Rows are points. Each copy is the shape, with its points in the same order, turned, moved and blurred by noise. Some copies are also mirrored. Which?

Shape (7 x 3)
[[-0.59, +0.10, -2.39],
[-1.46, +1.18, -3.77],
[+0.52, -2.98, +3.32],
[+2.13, -1.61, +1.89],
[-1.62, -1.24, -2.09],
[+0.60, +2.48, +1.59],
[+1.42, +2.05, -3.75]]
Copy 1 (7 x 3)
[[+1.75, -0.03, -1.03],
[+2.98, -0.52, -2.44],
[-1.99, -0.14, +4.86],
[-0.99, +2.53, +2.87],
[+2.64, -1.49, +0.38],
[-2.66, +0.97, -0.79],
[+1.99, +2.15, -2.75]]
Copy 1 is: only turned
Copy 2 (7 x 3)
[[+0.27, +1.32, -0.82],
[+1.83, +2.53, -0.83],
[-3.67, -4.07, +1.22],
[-2.08, -3.94, -0.86],
[-1.30, +1.61, +0.41],
[+2.08, -3.07, +0.03],
[+2.27, +0.98, -3.27]]
Copy 2 is: only turned
Copy 3 (7 x 3)
[[+2.26, +1.75, -1.77],
[+0.51, +2.72, -3.39],
[+3.15, -2.17, +2.76],
[+3.75, +0.19, +2.35],
[+2.63, +0.17, -2.99],
[-0.85, +1.34, +1.92],
[+1.71, +4.90, -2.01]]
Copy 3 is: only turned
Copy 4 (7 x 3)
[[+1.30, -1.47, +1.31],
[+3.12, -1.25, +2.34],
[-3.85, +0.15, -1.10],
[-1.58, -0.35, -2.21],
[+0.74, -2.14, +2.38],
[+1.74, +2.47, -1.25],
[+4.37, -2.28, -0.03]]
Copy 4 is: mirrored

Shape (8 x 4)
[[-3.44, +0.16, +1.85, -0.44],
[-0.21, -2.51, +2.78, +1.34],
[-0.28, +0.80, +0.74, +2.46],
[+1.06, +1.25, +0.67, +3.05],
[-2.43, +1.26, +2.09, +3.14],
[-3.69, -4.85, -0.91, +3.42],
[+0.59, -0.06, +0.26, -4.31],
[+0.86, -1.00, -1.52, +1.20]]
Copy 1 (8 x 4)
[[+1.54, +0.50, -0.89, +4.19],
[+0.12, +1.48, +3.02, +2.15],
[-1.13, +2.67, -0.52, +1.22],
[-1.40, +3.36, -0.36, -0.14],
[-0.39, +3.81, -0.81, +3.41],
[-4.36, +0.08, +2.38, +5.67],
[+2.54, -3.05, -0.48, -0.25],
[-2.47, -0.08, +0.08, +0.01]]
Copy 1 is: mirrored
Copy 2 (8 x 4)
[[-2.14, +0.40, +1.23, +3.22],
[-0.04, -2.59, -1.46, +2.93],
[+1.62, +0.44, -0.11, +1.30],
[+2.90, +0.00, -0.03, +0.69],
[+1.35, +1.62, +0.30, +3.64],
[-2.28, +0.93, -5.60, +2.65],
[-2.96, -2.73, +2.91, -1.21],
[+0.17, -0.53, -1.40, -1.28]]
Copy 2 is: only turned
Copy 3 (8 x 4)
[[+0.75, +2.65, +3.26, -0.06],
[+2.98, +0.86, +1.87, -3.29],
[+1.67, +2.67, -0.88, -1.34],
[+2.61, +2.36, -2.28, -1.56],
[+2.18, +4.85, +0.57, -1.21],
[-2.07, +2.74, +2.17, -6.22],
[+0.86, -2.51, +1.87, +1.76],
[+0.00, -0.05, -1.23, -2.06]]
Copy 3 is: mirrored
Copy 4 (8 x 4)
[[-1.62, -0.68, +0.82, +3.05],
[-2.61, +1.44, -0.67, -0.10],
[+0.88, +2.74, -0.08, +1.63],
[+1.56, +3.65, +0.34, +0.51],
[-0.29, +2.98, -0.30, +3.65],
[-1.70, +0.57, -6.00, +2.24],
[+0.13, -3.06, +2.43, -0.87],
[+2.00, +0.92, -1.08, -0.77]]
Copy 4 is: mirrored

Shape (9 x 4)
[[-0.22, -1.75, +0.91, -0.70],
[+1.11, +1.27, +1.31, -1.29],
[-0.54, +1.77, +1.69, +0.04],
[-1.39, -3.61, -4.09, -0.20],
[+0.07, -3.45, -3.30, +0.89],
[+1.10, +0.52, -2.41, -2.15],
[-2.51, +4.18, +1.24, +2.17],
[-1.22, +0.23, -1.22, -2.56],
[+1.56, -4.32, -3.93, -0.56]]
Copy 1 (9 x 4)
[[-0.36, -2.51, -0.04, +0.49],
[-1.76, -0.06, -0.44, -1.40],
[-0.13, +0.41, +0.69, -1.50],
[+2.88, -3.18, -3.52, +3.29],
[+1.49, -1.96, -2.67, +4.09],
[-0.34, -0.64, -3.96, -0.28],
[+2.35, +3.02, +1.82, -2.10],
[+0.87, -1.84, -2.59, -1.43],
[+0.15, -3.11, -4.23, +4.33]]
Copy 1 is: mirrored
Copy 2 (9 x 4)
[[-1.91, +2.05, -0.84, +0.27],
[-1.25, +0.02, +1.74, +0.82],
[+0.63, +0.85, +1.69, +0.97],
[-1.68, +0.39, -5.08, -2.79],
[-1.85, -0.17, -4.97, -0.98],
[-2.04, -2.01, -0.24, -1.85],
[+4.49, +0.43, +1.65, +0.87],
[-1.09, +0.40, +0.10, -2.74],
[-4.03, -0.96, -5.06, -1.30]]
Copy 2 is: only turned
Copy 3 (9 x 4)
[[+1.56, +0.66, -1.02, -2.04],
[-0.62, +2.06, +1.25, -1.31],
[-1.67, +1.75, -0.38, -0.05],
[+1.59, -4.32, -0.51, -3.81],
[+1.74, -4.42, +0.60, -2.07],
[-1.87, -0.70, +2.24, -3.74],
[-4.51, +0.56, -2.39, +1.50],
[-0.97, +0.56, -0.60, -4.42],
[+2.56, -3.90, +2.18, -3.86]]
Copy 3 is: mirrored
Copy 4 (9 x 4)
[[+0.56, -1.41, +1.88, -0.41],
[+2.04, +1.32, +1.19, +0.95],
[+0.78, +2.35, +2.29, -0.12],
[-2.15, -3.51, -1.98, -2.37],
[-2.36, -3.28, -1.29, -0.44],
[+1.47, +0.04, -2.24, -0.15],
[-1.51, +5.17, +2.58, -1.17],
[+1.63, +0.26, -0.55, -2.15],
[-1.18, -4.47, -2.57, +0.36]]
Copy 4 is: only turned

Shape (10 x 6)
[[+1.27, -1.70, +3.60, -1.40, -1.94, +2.25],
[-2.90, +2.19, +1.04, -0.17, +4.84, +0.59],
[-3.07, +0.98, -1.56, +2.69, +1.23, -2.53],
[+1.37, +1.32, +3.80, +3.15, -1.77, -0.23],
[+2.19, -0.64, +0.74, -2.36, +3.79, -2.15],
[+0.28, +1.18, -1.62, +2.47, -0.02, +0.49],
[-2.57, +3.79, -2.11, -0.73, +3.74, -3.34],
[+2.19, +0.95, -0.53, +2.04, +0.59, -0.52],
[-3.92, +0.74, +2.03, +4.73, +1.16, -1.82],
[+2.98, +0.09, +0.04, -1.54, +0.77, +0.19]]
Copy 1 (10 x 6)
[[-0.26, +1.89, -3.03, -3.03, +1.26, +1.67],
[+2.73, +2.20, +1.32, +1.77, -2.61, -3.16],
[-1.88, +0.79, +2.01, +4.10, -0.87, -2.36],
[-0.14, +0.79, +1.95, -0.97, +2.50, +2.84],
[+1.44, +0.34, -2.41, +1.77, -4.75, +1.02],
[-1.22, -1.53, +1.54, +0.63, +0.11, -1.31],
[-0.79, +1.01, +3.41, +3.37, -5.46, -1.90],
[-0.19, -2.21, +1.14, +0.82, -0.93, +1.25],
[-0.26, +2.58, +2.81, +4.26, +2.18, -1.39],
[-0.28, -1.60, -1.20, -0.94, -1.84, +1.68]]
Copy 1 is: mirrored
Copy 2 (10 x 6)
[[+1.44, +0.62, +1.25, -1.56, -4.96, -0.91],
[+0.68, -1.99, +1.63, +1.41, -0.08, +5.87],
[-1.63, -2.99, -1.97, +2.76, +1.83, +1.57],
[-4.15, -1.02, +1.86, -0.45, -3.06, -1.15],
[+2.09, -3.33, +1.01, -4.03, +1.88, +2.44],
[-0.63, +0.31, +0.73, +2.00, +0.89, -0.55],
[-1.29, -1.86, -1.86, +0.30, +3.87, +5.54],
[-0.99, -0.93, +1.96, -0.45, +1.30, -0.86],
[-3.06, -4.14, -0.50, +3.97, -1.45, +1.58],
[+0.94, +0.21, +1.80, -2.79, +1.02, +0.30]]
Copy 2 is: only turned

Shape (11 x 8)
[[+3.12, +2.60, +3.02, +3.74, +0.64, +2.37, -0.07, +2.17],
[-3.35, -2.49, -0.10, -3.15, +3.34, -1.01, -2.61, +1.01],
[+3.15, +0.74, -1.20, +3.49, -2.35, +1.04, -0.84, +0.46],
[-0.95, -2.99, +1.08, +0.44, -0.11, +0.52, +2.78, +3.31],
[-0.50, -0.39, -1.64, +1.07, +1.28, -2.95, -1.90, -2.31],
[+2.61, -0.42, -3.80, +1.08, -1.53, -0.87, +2.32, +4.26],
[-0.08, +1.93, +1.55, -3.28, +2.42, +0.76, +0.59, -0.70],
[+0.41, +0.19, +0.39, -1.54, +1.04, -3.76, +0.17, +5.26],
[-2.18, +0.04, +3.06, -1.87, -0.01, -0.48, -3.57, -1.80],
[-1.36, +1.37, +0.10, +2.68, -1.15, +1.79, +2.38, +1.90],
[-2.55, +2.57, -2.92, -2.63, +1.70, +2.22, +0.21, +0.10]]
Copy 1 (11 x 8)
[[-4.04, +2.08, -4.20, -1.62, -2.38, +1.34, -3.13, -1.39],
[+2.73, +0.96, +1.87, -4.08, +1.66, +2.47, +0.14, +4.06],
[-5.53, -1.05, -1.83, -0.61, +0.64, -0.47, -1.18, -1.22],
[-0.92, -0.47, +2.86, -3.56, -3.45, +1.18, -1.27, -0.72],
[-1.50, -1.86, -0.08, -0.91, +2.22, +0.02, -1.99, +4.78],
[-2.23, -4.44, -0.64, -3.67, -1.52, -1.86, +0.38, -2.24],
[+2.91, +1.73, -1.52, +0.45, -0.85, +0.59, -0.99, +1.58],
[+2.27, -2.53, -0.89, -5.59, -0.07, +0.67, -3.03, -0.79],
[+0.81, +3.04, +1.24, -0.26, +3.21, +1.83, -3.19, +2.47],
[-2.99, +1.44, +0.28, -2.38, -2.87, -2.45, -1.87, -0.26],
[+1.64, +2.11, -0.79, -1.47, +0.03, -2.96, +2.30, +2.40]]
Copy 1 is: only turned
Copy 2 (11 x 8)
[[-1.47, +6.09, +0.55, -1.73, +0.58, +1.83, -1.96, -0.28],
[-1.85, -2.82, -1.86, +2.81, +3.95, -2.24, -1.50, -3.17],
[+1.60, +3.29, -0.52, -2.96, -0.28, -0.36, -0.72, +2.50],
[-3.12, +2.52, +0.36, +2.40, +0.14, -3.79, +0.87, -0.22],
[+0.59, -3.50, -0.18, -1.39, +0.13, -0.52, -2.99, -0.22],
[+0.46, +1.88, +2.98, -0.26, +1.39, -3.06, +2.52, +3.32],
[-3.72, -0.92, -1.08, -0.50, +2.03, +2.11, +0.97, -2.91],
[-3.95, +0.03, +3.35, +0.35, +4.56, -2.65, -0.51, +0.34],
[-3.00, -1.52, -3.74, -1.91, +1.97, -0.84, -3.00, -2.80],
[-0.98, +3.34, +0.67, -1.35, -1.44, -2.30, +1.21, -1.89],
[+0.24, -1.18, -0.50, -0.41, +2.05, +0.17, +3.65, -4.49]]
Copy 2 is: only turned
Copy 3 (11 x 8)
[[-4.88, +2.06, -4.40, -0.88, +0.67, -1.74, -0.50, +0.42],
[+4.49, -1.59, +1.36, +0.48, +0.99, +0.57, -2.77, +1.01],
[-4.84, -0.47, -0.99, -0.34, -0.16, -3.60, +0.93, -1.42],
[-1.20, -0.39, -0.24, +2.20, -1.90, -1.36, -0.06, +4.58],
[-0.74, -0.10, +3.04, +0.79, +3.17, -1.41, -1.85, -1.92],
[-2.33, -1.27, +0.57, -0.13, -0.22, -4.15, +4.78, +2.44],
[+0.58, +0.78, -0.30, +0.43, +0.14, +3.19, +0.19, -0.64],
[+1.89, +2.76, +0.66, -1.81, +0.56, -2.08, +1.90, +3.30],
[+0.32, +1.66, +2.39, -0.60, -1.11, +1.53, -4.97, -2.12],
[-4.35, -0.73, -0.10, +0.50, -0.41, +0.16, +0.36, +3.50],
[-0.69, -3.64, +1.11, -2.15, +1.60, +3.75, +0.29, -0.35]]
Copy 3 is: only turned
